Each point is reached from the start by the listed moves, each made once or not at all, plus a little noise. Is the number of moves made odd or even? Then give how often each move was made.
In the rows, 128 means zero.

Moves:
(1): [163  80  80  83 115 129]
(2): [176 192 140 122 112 106]
(3): [158 120 178 130 106 116]
Start: [134 165 145  91 129 147]
Points:
[215 225 200  86  95 115] => even (0, 1, 1)
[196 111 149  46  97 131] => even (1, 0, 1)
[163 157 195  95 106 136] => odd (0, 0, 1)

Moves:
(1): [193 122 105 126 130 123 132 130 105 117 170]
(2): [158 185 162 110 152 160 114 120 146 120 134]
(3): [136 117 174 150 140 108 164 129 124 143 141]
(4): [109 146 112 191 126 131 113 130 122 140 153]
(5): [121 110 123 125 159 146 123 114 116 124 126]
(6): [151  94 152 141 105 165 122 107 127 145 121]
(7): [114 137  96 135 122 157 196 121 128 141 123]
(8): [120 130 126 130 135 155 131 164 126 122 130]
Start: [132 139  97 144 148  83 128 100 147 141 108]
Points:
[115 104 110 249 168 178 206  93 124 189 137] => even (0, 0, 1, 1, 1, 1, 1, 1)
[125 126  65 226 116 149 175  71 137 179 122] => odd (0, 0, 0, 1, 0, 1, 1, 0)
[213 186 126 154 188 152 226 126 138 147 156] => odd (1, 1, 1, 0, 0, 0, 1, 1)

Moves:
(1): [215 157 142 130 135 121 119 118 116 116 135 141]
(2): [126 166 140  88 100 135 116 112 110 138 125 139]
(3): [135 112 173 125 126  98 135 138 143 127 160 126]
(4): [124 147 167 171 120 133 134 107 112 163 118 141]
(5): [103 155 127 134 175 116 124 111 131 118 139 129]
(6): [135 122 152 124 131 192 106 158 125 153 138 142]
(7): [133 122 118 112 140 140 183 133 108 112 132 140]
(8): [115 141 113 122 126 114 138 177 126 137 150 135]
(9): [122 150 117 122 130 123 146 127 195 140 102 152]
(10): [134 121 136 101 159 116 130 132 101 178 123 149]
(11): [128 123 116 119 112 125 121 109 126 149 182 155]
Start: [134 125 115 131 122 118 132 124 127 138 102 109]
Points:
[ 86 249 137 133 134 104 150 116 161 196  95 161] => odd (0, 1, 0, 1, 1, 0, 0, 1, 1, 0, 0)
[ 99 172 156 158 145 156 123 144 103 219 187 169] => odd (0, 0, 0, 1, 1, 1, 0, 1, 0, 0, 1)
[212 188  99  58  98 112 166 130  74 147 192 180] => odd (1, 1, 0, 0, 0, 0, 1, 1, 0, 0, 1)
[188 208 177 171 164 153 115 155  97 184 143 153] => odd (1, 0, 0, 1, 1, 1, 0, 1, 0, 0, 0)

Moves:
(1): [147 113 148 135 115 152 140  92 121 144 153 144 155 123 105 126 119 126]
(2): [146 155 138 127 138 118 135 132 116 108 130 135 137 128 128 128 124 124]
(3): [115 140 150 144 119 133 135 134 124 124 131 135 130 131 128 143 130 121]
(4): [120 132 135 143 129 137 127 133 161 119 107 107 147 144 106 112 113 126]
(5): [109 132 144 142 165 100 154 133 136 129 121 131 151 134 136 122 126 104]
(6): [124 145 123 116 142 154 159 125 155 108 149 126 136 124 127 125 140 128]
(7): [134 106 113 153 128 125 149 136 133 102 120 127 111 119 137 124 121 139]
(8): [137 123 156 120 121 128 127 169 150 138 123 138 135 127 140 125 105 133]
(9): [126 135 154 110 111  99 124 102 155 132 112 112 128 128 148 102 115 103]
(10): [141 156 114 116 138 114 158 137 123 175  99 135 104 129 107 153 157 155]
(11): [114 134 113 155 100 104 150 136 131 132 158 133 132 151 142 138 113 116]
(12): [127 138 113 132 134 144 122 124 124 118 100 165 134 119 137 116 130 127]
(13): [ 96 113 129  91 114 108 141 117 114 112 107 117 172 141 120 146 138 130]
(14): [130 128 143 123 134 130 135 126 130 121 121 146 125 152 126 121 135 137]
(15): [143 117 132 131 111 145 119 137  90 143 113 118 133 142 173 116 150 118]
(16): [138 125 123 119 132 138 115 123 125 146 109 125 135 155 140 171 124 135]
(17): [134 126 113 150 122 112 116 122 153 130 132 136 140 111 129 117 164 130]
(18): [120 133 127 126 129 124 124 121 114 141 135 120 127 122 142 129 123 158]
Start: [120 115 162 135 122 137 150 128 110 149 116 124 111 126 139 103 112 125]
Points:
[129 148 235 159 106  81 174 168 152 173  63  97 185 211 231  94  59  58] => even (0, 1, 0, 1, 1, 0, 0, 1, 1, 0, 1, 0, 0, 0, 1, 1, 0, 0)
[ 95 100 193 183  29 126 229  79 166 114 122 101 215 156 176  69 138  82] => even (1, 0, 1, 1, 0, 1, 1, 0, 1, 0, 1, 0, 1, 0, 1, 0, 1, 0)
[ 88 149 211 169 143  86 169 101 166 139  67 183 150 134 174  53 146  80] => even (0, 0, 1, 0, 1, 0, 0, 0, 1, 0, 0, 1, 0, 1, 0, 0, 1, 0)
[176 101 197 173 143 162 190 150  81 151  61 181 175 147 210 106  86 108] => even (1, 1, 0, 0, 1, 0, 1, 1, 0, 0, 0, 1, 0, 0, 1, 1, 0, 0)
[108 156 183 164 118  68 237 100 100 197 100 161 209 174 122 195 156 115] => odd (1, 1, 1, 0, 1, 0, 0, 0, 0, 1, 1, 0, 1, 0, 0, 1, 1, 0)
[100 104 205 134  81 143 156 112 115 163 103 186 208 106 151 112 125 156] => odd (1, 0, 1, 0, 0, 0, 0, 1, 0, 0, 0, 1, 1, 0, 0, 0, 1, 1)
[174 145 249  87 117 164 187  99 170 146 112 155 169 163 158 105  75 117] => odd (1, 1, 0, 0, 0, 1, 0, 1, 1, 0, 0, 0, 0, 1, 0, 1, 0, 0)

Moves:
(1): [142 130 133 137 129 123 130 143 132 142 116 116 133 129 133 115 133 123
 134 123 119 118 110 123 113 139]
(2): [121 141 130 124 136 112 122 127 128 139 109 125 123 118 129 134 129 121
 117 133 129 121 123 138 118 131]
(3): [111 136 154 125 140 117 137 132 113 134 127 139 131 118 139 134 152 121
 120 119 141 128 121 124 124 122]
(4): [118 126 124 140 130 148 125 132 130 131 135 128 113 119 133 129 138 128
 141 128 127 133 126 152 107 137]
(5): [122 133 132 126 140 123 129 122 138 120 124 126 122 141 111 127 126 125
 137 130 125 119 126 129 124 127]
(6): [136 124 147 114 121 144 141 140 141 132 126 149 130 124 125 138 106 126
 121 119 140 120 122 125 128 106]
(7): [133 138 129 133 146 142 153 139 143 125 127 115 153 134 119 126 129 116
 122 119 137 148 127 123 140 145]
(8): [105 122 131 120 127 121 125 140 134 127 128 130 133 153 143 138 118 129
 139 138 121 122 129 111 124 135]
(9): [118 131 125 133 107 128 120 118 137 133 132 137 124 138 141 119 135 113
 134 118 132 117 141 131 122 129]
(10): [123 118 119 133 131 131 129 123 118 129 135 127 133 127 117 127 125 120
 132 143 119 127 127 132 119 130]
(11): [133 144 143 124 126 127 136 144 134 120 147 120 139 121 134 138 121 126
 115 124 112 132 131 143 136 140]
(12): [134 151 119 134 135 124 133 118 115 122 132 149 116 143 129 127 127 121
 138 144 135 135 117 136 140 123]
(13): [122 123 112 126 124 111 122 147 141 115 146 137 148 129 133 129 143 139
 110 110 146 133 104 127  90 131]
(14): [125 129 127 126 127 132 128 128 115 123 135 119 125 144 133 123 122 130
 133 127 128 140 133 134 118 121]
(15): [134 125 131 127 144 140 122 120 127 137 133 138 115 139 131 124 123 137
 117 126 122 122 123 118 122 136]
(16): [132 121 124 137 129 133 137 128 143 139 120 124 134 136 133 143 135 128
 119 117 121 126 125 139 138 123]
(17): [127 134 129 124 126 143 134 134 117 135 113 131 129 123 120 125 149 128
 125 125 125 124 133 124 136 126]
(18): [134 132 134 126 126 126 144 124 144 132 145 125 140 126 131 133 138 153
 127 139 128 133 140 117 127 117]
(19): [129 129 126  98 125 138 148 124 119 138 131 136 126 135 143 137 139 118
 144 125 132 149 110 123 132 140]
(20): [136 132 123 126 124 135 123 136 123 122 136 111 134 131 135 140 132 126
 127 130 135 128 128 132 132 126]
(21): [123 135 113 126 119 108 133 142 127 139 149 119 108 142 109 130 123 137
 125 129 162 127 149 149 128 126]
(22): [117 114 135 113 133 149 111 141 138 140 128 117 133 131 119 114 144 125
 138 145 128 136 139 137 151 109]
(23): [154 131 138 127 145 118 126 129 123 141 131 156 121 128 137 144 139 117
 115 134 130 145 145 127 119 120]
(24): [130 119 139 123 133 127 135 123 137 125 112 123 136 138 139 122 135 125
 128 144 121 130 139 143 124 142]
Start: [148 150 109 122 115 127 114 148 125 115 123 106 149 155 131 127 129 133
 139 136 121 121 125 136 118 135]
Points:
[124 174 139  89 106  89 151 180 129 164 163 143 141 206 187 189 168  99
 125 118 148 144 150 158 116 143] => even (0, 0, 1, 0, 0, 0, 0, 1, 1, 0, 1, 0, 0, 0, 0, 1, 0, 0, 1, 0, 1, 0, 1, 0)
[121 153 132  61  88 123 138 194 174 183 134 111 149 200 154 136 143 125
 166 150 158 114 138 137 111 114] => odd (1, 1, 0, 0, 0, 1, 0, 1, 1, 0, 0, 0, 0, 0, 0, 0, 0, 1, 1, 0, 1, 1, 0, 0)
[126 164 178  93 125 140 120 226 158 159 103  82 185 160 169 171 149 107
 115 134 114  99 101 155 131 112] => odd (1, 1, 1, 0, 0, 1, 0, 1, 0, 0, 1, 0, 0, 0, 0, 1, 0, 0, 0, 1, 0, 1, 0, 0)
[116 145 109 112 108 187 136 230 189 159 134  82 214 197 153 143 185 118
 139 129 135 125 116 159  63 119] => odd (1, 1, 0, 1, 0, 1, 1, 1, 1, 1, 0, 0, 1, 1, 0, 1, 1, 1, 0, 1, 0, 1, 0, 0)
[131 163 141  77 150 161 168 188 121 133 146 137 165 227 177 148 184 133
 166 158 135 135  68 136  31 143] => even (1, 0, 1, 1, 1, 1, 0, 1, 0, 1, 0, 1, 1, 1, 1, 0, 1, 1, 1, 1, 0, 0, 0, 1)
[161 182 136 103 144 107 132 186 186 127 160 114 202 207 196 168 160 125
  82 143 126 143 149 141  63 178] => odd (0, 1, 0, 0, 0, 0, 1, 1, 1, 0, 1, 0, 1, 0, 1, 0, 0, 1, 0, 1, 0, 0, 1, 1)
[146 182 153  94 157 137 173 174 135 144 156 179 166 200 212 185 222 141
 111 147 117 168 107 152  78 162] => odd (0, 0, 1, 1, 0, 0, 0, 1, 0, 0, 1, 1, 1, 0, 1, 1, 1, 1, 1, 0, 0, 0, 1, 1)
[131 194 141  92 131 184 199 192 154 179 139 116 147 218 128 126 204 101
 177 122 183 152 126 177 123 104] => odd (1, 0, 1, 1, 1, 1, 1, 0, 1, 0, 0, 1, 0, 1, 0, 1, 1, 1, 1, 0, 1, 1, 0, 0)
[203 138 159  97 179 181 149 179 174 146 133  93 188 208 125 119 144 123
 135 180 118 152 148 140 101 113] => even (1, 0, 0, 0, 1, 1, 1, 0, 0, 1, 0, 0, 0, 1, 1, 0, 0, 1, 0, 1, 0, 1, 1, 1)
[135 170 141  77 171 180 155 226 120 139 141 146 179 221 159 151 201  77
 165 148 159 178  72 142  65 121] => even (1, 0, 1, 1, 1, 1, 1, 1, 0, 1, 0, 1, 1, 1, 0, 0, 1, 0, 1, 1, 0, 1, 1, 0)
[126 202 145  97 139 157 181 203 160 159 126  99 200 191 188 127 249 102
 135 126 136 179 100 202  87 160] => even (1, 1, 1, 1, 0, 0, 1, 0, 1, 0, 1, 1, 1, 1, 0, 1, 1, 1, 1, 0, 0, 1, 0, 1)

Moves:
(1): [127 112 132 122 115 125 123 129 136 121 137 104 131 119 123 121 139 132
 140 130 142 119 123 113 115 144 137]
(2): [138 137 149 118 102 160 117 128 107 121 136 113 136 118 143 106 120 133
 113 136 121 115 139 116 140 113 104]
(3): [103 133 142 146 141 131 125 133 136 119 144 148 132 139 133 126 127 133
 132 126 110 125 146 126 131 125 142]
(4): [125 118 116 142 131 114 123 122 116 127 115 134 146 124 122 123 134 118
 122 136 120 135 133 122 130 137 133]
(5): [130 147 131 141 164 130 126 122 132 134 134 120 114 142 117 102 129 128
 111 116 129 121 109 104 138 120 139]
(6): [132 132 135 135 131 138 144 127 126 124 164 139 120 129 119 121 142 133
 137 144 122 136 136 114 137 146 130]
(7): [120 134 117 144 144 121 128 104 127 120 117 123 134 116 141 131 127 129
 130 128 133 128 142 120 134 134 118]
(8): [133 145 134 137 137 123 132 128 135 137 116 124 141 139 118 132 107 135
 149 131 130 134 130 128 121 127 120]
(9): [136 124 133 121 132 139 121 151 153 119 114 141 127 131  99 133 141 125
 142 139 132 111 136  96 147 134 110]
(10): [146 131 113 121 128 136 128 116 119 150 127 141 107 117 126 124 109 141
 139 129 124 105 134 143 119 132 119]
(11): [127 135 130 120 126 112 133 132 121 127 145 140 131 124 134 115 113 135
 117 148 137 117 129 146 133 120 121]
(12): [125 132 124 118 143 106 128 148 120 127 120 133 126 135 140 134 116 142
 125 116 130 116 125 104 131 137 151]
(13): [126 125 107 135 118 136 118 131 137 120 138 114 129 121 156 124 104 134
 127 138 111 127 114 138 135 129 134]
(14): [115 132 134 124 129 126 131 111 134 111 122 148 125 141 141 106 125 132
 142 130 131 145 126 131 119 141 117]
(15): [142 130 132 115 128 120 114 115 140 129 125 128 145 126 132 135 133 123
 120 112 120 134 128 119 125 103 124]
(16): [122 129 119 116 153 121 121 122 125 128 133 129 122 129 130 137 120 132
 137 128 128 153 126 135 126 125 145]
(17): [114 137 125 122 124 132 132 128 132 131 143 145 134 122 126 128 135 124
 144 111 126 122 118 137 112 124 141]
(18): [129 108 144 125 148 167 141 129 121 149 119 109 124  94 147 133 149 155
 115 127 113 114 123 120 136 123 132]
(19): [146 115 110 127 130 110 128 132 123 125 108 133 116 118 134 105 141 143
 145 132 127 126 136 128 126 140 140]
(20): [131 130 132  89 151 133 118 126 121  97 124 133 117 135 144 135 136 118
 151 135 118 102 115 120 121 146 123]
(21): [125 111 130 110 122 135 119 123 127 124 121 138 138 145 132 144 134 136
 148 103 147 129 127 144 138 124 116]
(22): [132 140 143 118 130 115 116 131 137 126 132 127 139 119 114 124 133 127
 124 128 131 126 111 128 146 136 142]
(23): [130 121 130 121 134 116 131 138 129 139 112 125 120 126 136 124 125 129
 144 127 124 129 132 117 130 129 125]
(24): [127 134 110 105 128 108 142 104 131 126 143 145 115 132 109 113 140 144
 118 123 120 121 149 140 139 121 132]
Start: [127 119 130 137 130 148 138 116 138 139 132 135 121 141 131 120 115 102
 127 142 123 116 130 112 131 123 143]
Points:
[108 102 172  53 229 121 141 130 123  99 138 201  95 137 199  89 141 183
 211 151 100 101 129  89 169 176 188] => even (0, 0, 1, 0, 0, 1, 0, 0, 0, 0, 1, 1, 0, 1, 0, 1, 0, 1, 1, 1, 1, 1, 1, 0)
[ 94 149 151  96 249 135 116 133 158  73 126 194  89 198 141  99 115 113
 169 134 104  95 116  32 147 155 179] => odd (0, 0, 1, 0, 1, 0, 0, 0, 1, 0, 0, 1, 0, 1, 0, 1, 0, 0, 0, 1, 0, 0, 0, 0)
[161 151 134 133 162 166 147  90 155 139 127 156  92 127 118  13 120 146
 230 162 128  70 153  28 134 170 110] => even (1, 1, 0, 0, 1, 1, 1, 1, 1, 1, 0, 0, 0, 1, 0, 0, 1, 0, 1, 0, 0, 0, 1, 0)
[170  69 126  88 169 169 145 131 122 125 135 156  89  78 129  78 170 151
 183 207 106  29 143  69 141 190 132] => odd (1, 0, 0, 1, 0, 1, 0, 0, 1, 1, 1, 0, 0, 0, 0, 0, 0, 1, 1, 1, 0, 0, 0, 0)

Moves:
(1): [122 127 129 113 114 124 143 123 127 122 129 134 136 116 141 128 126 131
 121 117 122 142 126 123 126]
(2): [146 145 103 134 134 127 105 103 148 144 130 101 104 106 140 107 137 128
 117 143 135 141 154 145 135]
(3): [119 164 164 134 145 133 138 111 141 129 136 145 136 132 119 122 125 130
 123 131 125 127 127 119 141]
(4): [121 148 169 151 135 119 161 132 114 151 106 133 125 152  91 116 109 138
 129 121 118 112 133 120 131]
(5): [137 119 111 127 129 119 118 125 131 128 112 128 128 130 119 129 136 137
 149 126 136 130 135 115 130]
(6): [141 122 144 131 145 150 136  92 120 135 134 115 127 141 136 133 127 138
 134 135  98 120 142 135 130]
(7): [120 141 128 124 121 138 137 116 164 135 128 118 127 126 153 133 110 109
 100 107 122 144 127 145 133]
(8): [125 130 129 118 124 114 120 147 132 139 122 122 130 113  95 121 116 128
 126 126 128 121 142 103 124]
(9): [129 136 115 137 130 135 137 128 114 128 147 120 130 130 149 144 131 109
 119 109 135 134  95 131 113]
(10): [112 107 121 135 133 119 128 120 129 131 142 132 134 132 133 132 110 126
 112 123 152 130 145 129 113]
(11): [120 131 140 146 130 130 129 134 129 132 138 129 134 126 120 103 132 124
 136 134 137 127 147 115 132]
(12): [134 129 120 132 125 122 137 139 113 116 154 138 132 145 127 128 133 111
 139 135 149 129 122 132 136]
(13): [111 114 136 135 136 111 142 149  99 133 145 133 160 137 113 159 127 137
 145 125 126 127 121 137 125]
(14): [111 123 117 125 121 120 132 147 134 120 137 111 111 130 118 141 114 134
 129 124 124 130  98 126 126]
(15): [125 128 135 105 120 135 119 131 128 125 123 117 118 115 136 129 137 123
 126 121 145 139 123 124 125]
(16): [126 135 147 129 127 125 127 133 133 137 140 126 110 113 141 126 114 111
 127 123 113 129 130 126 138]
(17): [107 123 118 125 120 123 121 123 117 135 117 128 120 118 116 129 146 135
 130 131 101 105 138 123 140]
(18): [156 115 107 131 126 133  96 134 124 145 125 107 104 152 130 133 144 142
 125 139 123 135 106 128 141]
(19): [147 130 120 130 109 141 120 122 140 131 121 130 128 131 120 136 110 145
 130 111 141 134 114 134 122]
(20): [126 127 123 132 120 133 122 119 135 138 132 127 118 123 132 132 144 104
 135 154 136 145 118 132 128]
(21): [128 151 126 132  95 116 118 165 142 130 109 110 117 118 120 139 116 132
 129 139 154 124 119 107 126]
(22): [132 137 127 126 124 155 134 143 126 108 112 151 137 115 128 125 135 117
 133 135 160 148 137 115 142]
(23): [127 137 136 121 128 142 128 135 122 121 123 142 121 133 127 133 151 132
 141 130 112 136 134 121 122]
(24): [128 134 137 136 129 128 121 117 127 120 138 124 130 126 129 124 120 111
 118 125 127 138 130 135 131]
Start: [145 133 132 138 132 122 118 135 120 137 142 121 113 124 145 137 150 140
 115 119 120 129 109 117 119]
Points:
[126 206 144 182  83 132 155 207 111 159 141 109 106 173  92 207 113 144
 112  87 161 142   7  98 160] => even (0, 0, 1, 1, 0, 0, 1, 0, 1, 0, 0, 1, 1, 1, 0, 0, 1, 1, 1, 0, 1, 1, 0, 0)
[184 221 137 170 110 181 129  85 172 186 127 108  78 126 168 133 141 112
  69 107 156 209  66 129 154] => even (1, 1, 1, 1, 0, 0, 1, 0, 1, 0, 0, 0, 0, 0, 0, 0, 0, 1, 1, 1, 0, 1, 0, 0)
[121 146 162 171 114 151 140 162 122 118 202 163 147 129 154 156 113  84
 115  87 179 192 134 126 133] => even (0, 0, 0, 0, 0, 0, 1, 0, 0, 1, 1, 1, 1, 0, 0, 1, 0, 0, 1, 0, 0, 1, 1, 1)
[100 156 153 163  90 101 191 192 112 169 167  99 113 125 120 205  80  82
 122 100 173 174  79  73 119] => odd (1, 0, 0, 1, 1, 1, 1, 1, 1, 1, 0, 1, 1, 1, 0, 1, 0, 0, 0, 1, 1, 1, 0, 0)
[ 97 172 145 156 105 110 160 197  82 127 167 122 148 110  82 176 150 139
 165 121 151 132  94  33 148] => odd (1, 0, 1, 0, 1, 1, 0, 1, 1, 0, 1, 1, 1, 1, 0, 0, 1, 0, 0, 0, 1, 1, 0, 0)
